Each wall is flat, endless, passes through zero and stands at right angles to its row. A trip goes straight from one point to another. Which walls does it cross, in order?
In the rows, zero is written as 128.

Walls:
(1): [114  89  84]
(2): [ 99 207  93]
(3): [120 137 132]
(4): [148  83  50]
(5): [151 108 102]
(6): [148 152 148]
(7): [116 115  97]
Trips:
[ 94 121 111] to [135 149 137] -> 4, 1, 6, 7
[112 117 160] to [135 150 124] -> 2
[129 126 160] to [137  86 172] -> 3
[110  95 172] to [106 105 114] -> 1, 3, 7, 4, 5

Walls:
(1): [123 156 162 100  94  87  99 132 134 102 155  57]
(2): [118 133 121 128 126  84 140 126 125 141 113 130]
(3): [132 147 156 111 113 114  58 101 145  89 113 142]
(4): [ 97 176 109 118  96 164 152 152 109 117 152 106]
(5): [ 97 151 154 129 124 114 210 128 129 102  91 111]
(6): [145 135 152 142 157 108 133 134  86 155 164 112]
Trips:
[121 103 100 148  63 132  87 129 139 101 138 124] to [206 170  99 143 145 118 158 158 136  96 158 101] -> 3, 6, 5
[115 106  77 158 139 141 137 148 120 157 181 165] to [135 124 101  88 153 155 154 123 130 151 126 153] -> 6
[110 140  89 144 110 110 154 132  96  77 130 154] to [127 118 132 111 156 113  90 111 184 157 106  89] -> 3, 1, 4, 5
[105 106 124 117 120 126 120 161  96 107 139 155] to [123 103 148 130 128 200 131 148 165 122 112 103] -> 5

Walls:
(1): [130 144 108 150 133 129 109 156 129 222  80 122 179 207 150 103 142 159
 147 136 175  94 110 155 103  75  80 127 118 129 108 135 162 169 136 138
 131 150 123 108 126 106 117 147 145 140 120  97]
(2): [ 92 162 136 131 133 160 120 110 123 126 131 124 139 130  90 123  87 128
 145 158 178 123 115 156 144 123 138 155 119 129 145 112 119 150 139 131
  99 168 100 125 116 167 113 126 126 114 111  80]
(3): [161 109  81 105 133 144 109 162 159 100 147 122 118 108 167 105 156 162
 125 101 132 142 122 160 109 155 107 111 130 108 133 124 110  87  82 130
 177 160 123 115 173 133 123 140 151 125 144 141]
(4): [155 132 101 105 192 169 120  74  86 187 108 161 138 114 135 146 145 150
 117 125 107  83 106 176  83 115 159 113 146 103 101 104  97 119 168 132
 130 132  91 144 124 134 127 120 145 142 153 146]
(5): [ 96 128 142 160 156 134 143 173 142 120  55 104 191 175 133 156 171 173
 132 137 111 125 141 171 173 145 111 120 149  99 107  92 136 117 176 102
 113 118  93 119 162 167 128 167 167 126 126 154]
(6): [113 135  71 172  71  88 103 113 147 125 148  86 152 135 149 158 171 121
 126 166 104 156 147 174  91 179 122 138  90 123 173 120 152 141 147  50
 178 119 100  94 102 105 149  98 116 132 143 147]
(7): [139 148 106 131 111 122 161  87 175  94  82  82 111 122 139 145 196 149
 136  92 118  95 124  96 137 112 139 154 146 134 138 179  45 148 182  96
 102 124 119 118 147 149 156 125  89 130  83 170]
(8): [144 111 163 156 120  87  99 173 112 183 148 132 103 115 104 101 110 103
 126 117 120 117 144 108 161 138 121 125 180 103 133 166 134  75 157 108
  86 103 151 139 159 152 119 115 180 168  79 103]
Trips:
[120 142 144 107 142 137 127 114 133 140 181 117 127 126 108 146 159 164
 119 107 128 130 154 123 149 123 141 147 116 188 101 121 159 100 166 119
 137 169 109 152  70 119 145 127 134  93 120 160] to [ 84  84 117  98 109 143 100  89 103 123  90 113 134 129 115 137 115 120
 142 105 130 156 118 127 127 128 130 105 125 151 136 127 108 112  97 124
 148 150 161 129 101 141 133 110 105  79 111 104] -> 4, 7, 6
[133 193 117  89 178 157 112 120 100  75  73  84 159 134 131 119 120 146
  98 137 105 132 115 166  80 117 139 109 184 113 156 127  95 127 100 126
 153 142 130 138 147 132 114 109 137 139 155 140] to [156 158 124 136  96 152 152 124  83 128 157 146 136 115 113 138 117 108
 159 123 166 123 130 124  90 106 133 142 178 179 135  81 108 106 147  94
 139 136 115 151 122 122 151 160  88 118 137 116] -> 5, 3
[141 128 125 157 185 114 149 137 136 130  81 136 173 134 111 156  95 119
 131 136  94 172  81  92 139 159 120 149 119  88 152 136 184 138 184 145
 150 116 119 126  66 170 122 165 147  98 105 102] to [125  91 178 149 132 119 123 136 165 123 123  84 123 157 118 132 100 137
 119 156 159 172 115 130 112 158 119 124 157 190 162  66 143  94 151 174
 123 114 191 116  99 170  82 118 124 174 127 165] -> 6, 1

Walls:
(1): [126 110  64  76 198 161 137  87 161 130 145 132 129 142 109 162 155 169
 102 144 147  80 168 149 148 122 100 165 141 100 116  83 148 109 117 125
  67 130 102  83 122 147 151 123 147 141 115  83]
(2): [124 184 167 117 118  98  72 125 163 128  71 106 154 147 145 124 116 100
 148 132 135 125 156 135 143 138 102 138  97 143 137 104 123  89 110 169
 101 113 110 187 102 129 116 144  78 136 106 130]
(3): [154  71 181 115 107 122 119  88 149 130 151  95 130 133 128 140 150 168
 107  95 187 163 107  76 138 158 128 172 103 138 159 103 115 134 159 131
 172  93 117 125  57 108 125 143  76 159 106 117]
(4): [ 88 141 118 130 136 164 173 124  92 130 143 122  95 133 148 141 138 116
  84 140 192 139 128 167  92 103 131 108 109 143 127 165  87 126 107 140
  70 134 112 186  86 123 183 125 132 159 109 105]
(5): [142 121 176 140 134 132 175 117 105 101 117 178  93 140 123  85 169  90
 158 166  93 105 129 143 117 144  99 117  74 146  92 153 142  99 129 128
 110 141 125 148 105 121 153 126  58 146 152 184]
(6): [113 130 145 131 114 116 108 116 117 100 104 158 109 101 195 133  92 180
 125 121 157 118 146  45 116 137  78 165  94 124 107 142 176 133 113 148
 127 162  81 131 152 126 103 103 188 112  88 131]
(7): [163 150 135 121 101 152 116 131 120 129  90 141 107 136 210 129 155 147
 130 181 107 103 135 111 119  97 159 101 120 145 125 154 163  74 113 106
 130  98 159 137 108 148 123 115 188 100 125  90]
(8): [153 127 119 112 112 162 145 128 103  93 148 129 129 154 167 127 134 137
 143 165 128 146 145 126 133 111 145 150 115 148 104 151 208 109 132 120
 114 115 109 115 101  88 136 114 117  95 173  91]
(9): [101 131 132 136 140 134 131 129 119 134 121 135 122 108 106 105 117 158
 125  89  96 121 147 118 135 163  91 146 116 105  87 149 124  97 147 103
  72 161 140 132 134 163  86 117 158 109  94 142]
(10): [112  87 158 139 143 158  88 151 169  85 125 128 124  94 146 114 145  95
  77 106 129 126 145 114 119 150  51 118 173 178 135 115 103 147 111 120
 141 138 170 135 125  94 140 107 167 113 106  92]
(11): [118 129  89 117 125 124 189  94 108 188  90 177 143 178 149 143 133  98
 172 138 150  94  69 158 159 121 126 136 118 124 109 155 112 138 148 144
 129 118  91  91 161 160 114 111 190 140 157 109]
Trips:
[195 153 124  86 134 154 100 150 102  72 128  93 123 156 146 129 120 105
 138  83  85 105 160  90 114 144  78 124 104 183 127 142 102 127 135 170
 188 125 173 106 166 134 143 128 152 147 109 171] to [120 145  89  91 139  61 175  95 130  95 138 162 172 128 123 135  92 104
  68  79 108 124  91 145 126 110 121 102 126 145 125 117 140 159 168 138
 137 149 126 101 117 103 150 142 130 174 157 125] -> 7, 2, 11, 6, 5, 1, 10, 4
[136 141  88 114 114  95 120  80 128 114 146 128  83 126 164  83  87 111
 136 124  87 140 118 155 119 124  99 153 106 135  98 109 113 106 124  75
 153 128 116  79 147 140 125 135 117 110 142 129] to [121 169 119 141 156 174 105 122 136 102 105 148 156 130  85 148 112 133
  88 127 196 124 112 106 159 167 131 132  82 145 134 139  85 103 137 186
 148 109 146 138 154 172 108 100 103  78 139 115] -> 7, 2, 8, 5, 3, 10, 4
[ 99 124 139 101 128 153 101 105 104 105 144 139 124 128  77  72 132 114
 117 158 175 202 155 174 132  60 128 105  87 139 148 117 176 146 126  90
 139 116 172 167 155  90 119  73 121 119 153 129] to [106 117  86 136 124  95 104 137 127 101 175 124 125  95 110 156 107 141
 148 100 155 162 127  90  77 132  88 113 184 117 135 151 143 106 125  72
 127 101 103  81 156 119 143 182  90 162 120 124] -> 5, 3, 4, 1, 6, 8
[131  89 125 167  96 165 121 105 139 109  99 186  95 182 132 170 126 116
 182 125 140 108 153 130 139 154 188 170 112 123 129 122 137 142 162 159
 127 110 118 121  94  80 162 149 168 132  52  79] to [100 159 140 162 145 127 116  97  78 108 168 108 151 125 105 145 189  93
 104 146 122  79 102 140 175 113 121  61 140 180 100 147 137 105 202 142
 109 114 104 191 104 101  71 126 153 149 122 122] -> 5, 10, 6, 1, 9, 3
[118  66 193 119 129 129 161 144 126 130 149 121  89 131 145 147 150 150
 170 133  91  91 110 150  72 144 176 111 142 150  88 121 137 146 111 112
  52 143 140 213 140 202 134 144 142 139 130 137] to [131 144 130 137  92 145 165 112 174  83 131 102 158 121 137 106 155 120
 166 138 119 102 144 160 152 138 143  65 138 156 131 107 181 132 115 156
  93 121 129  71 118 133 143 114 130 145 102  95] -> 1, 8, 11, 2, 10, 9, 4
[118 218  74 135 129 160 174 137 135 148 156 124 173  86 160 169 133 131
 115 133 146 182 143  62 171 149 114 145 122 123  92 192 116 129 122 101
 147 120 128 137  88 125 125 135 138 175 157 153] to [147 108 105 139 116 127 103 106  91 122 125 126  92 142 152 116 144 149
 110 129 126  89 123 138 164  97 124 114  64 143 130 139 145 126 142 150
  83  89 125  87 114 116  93 137 130 154 102 136] -> 1, 5, 2
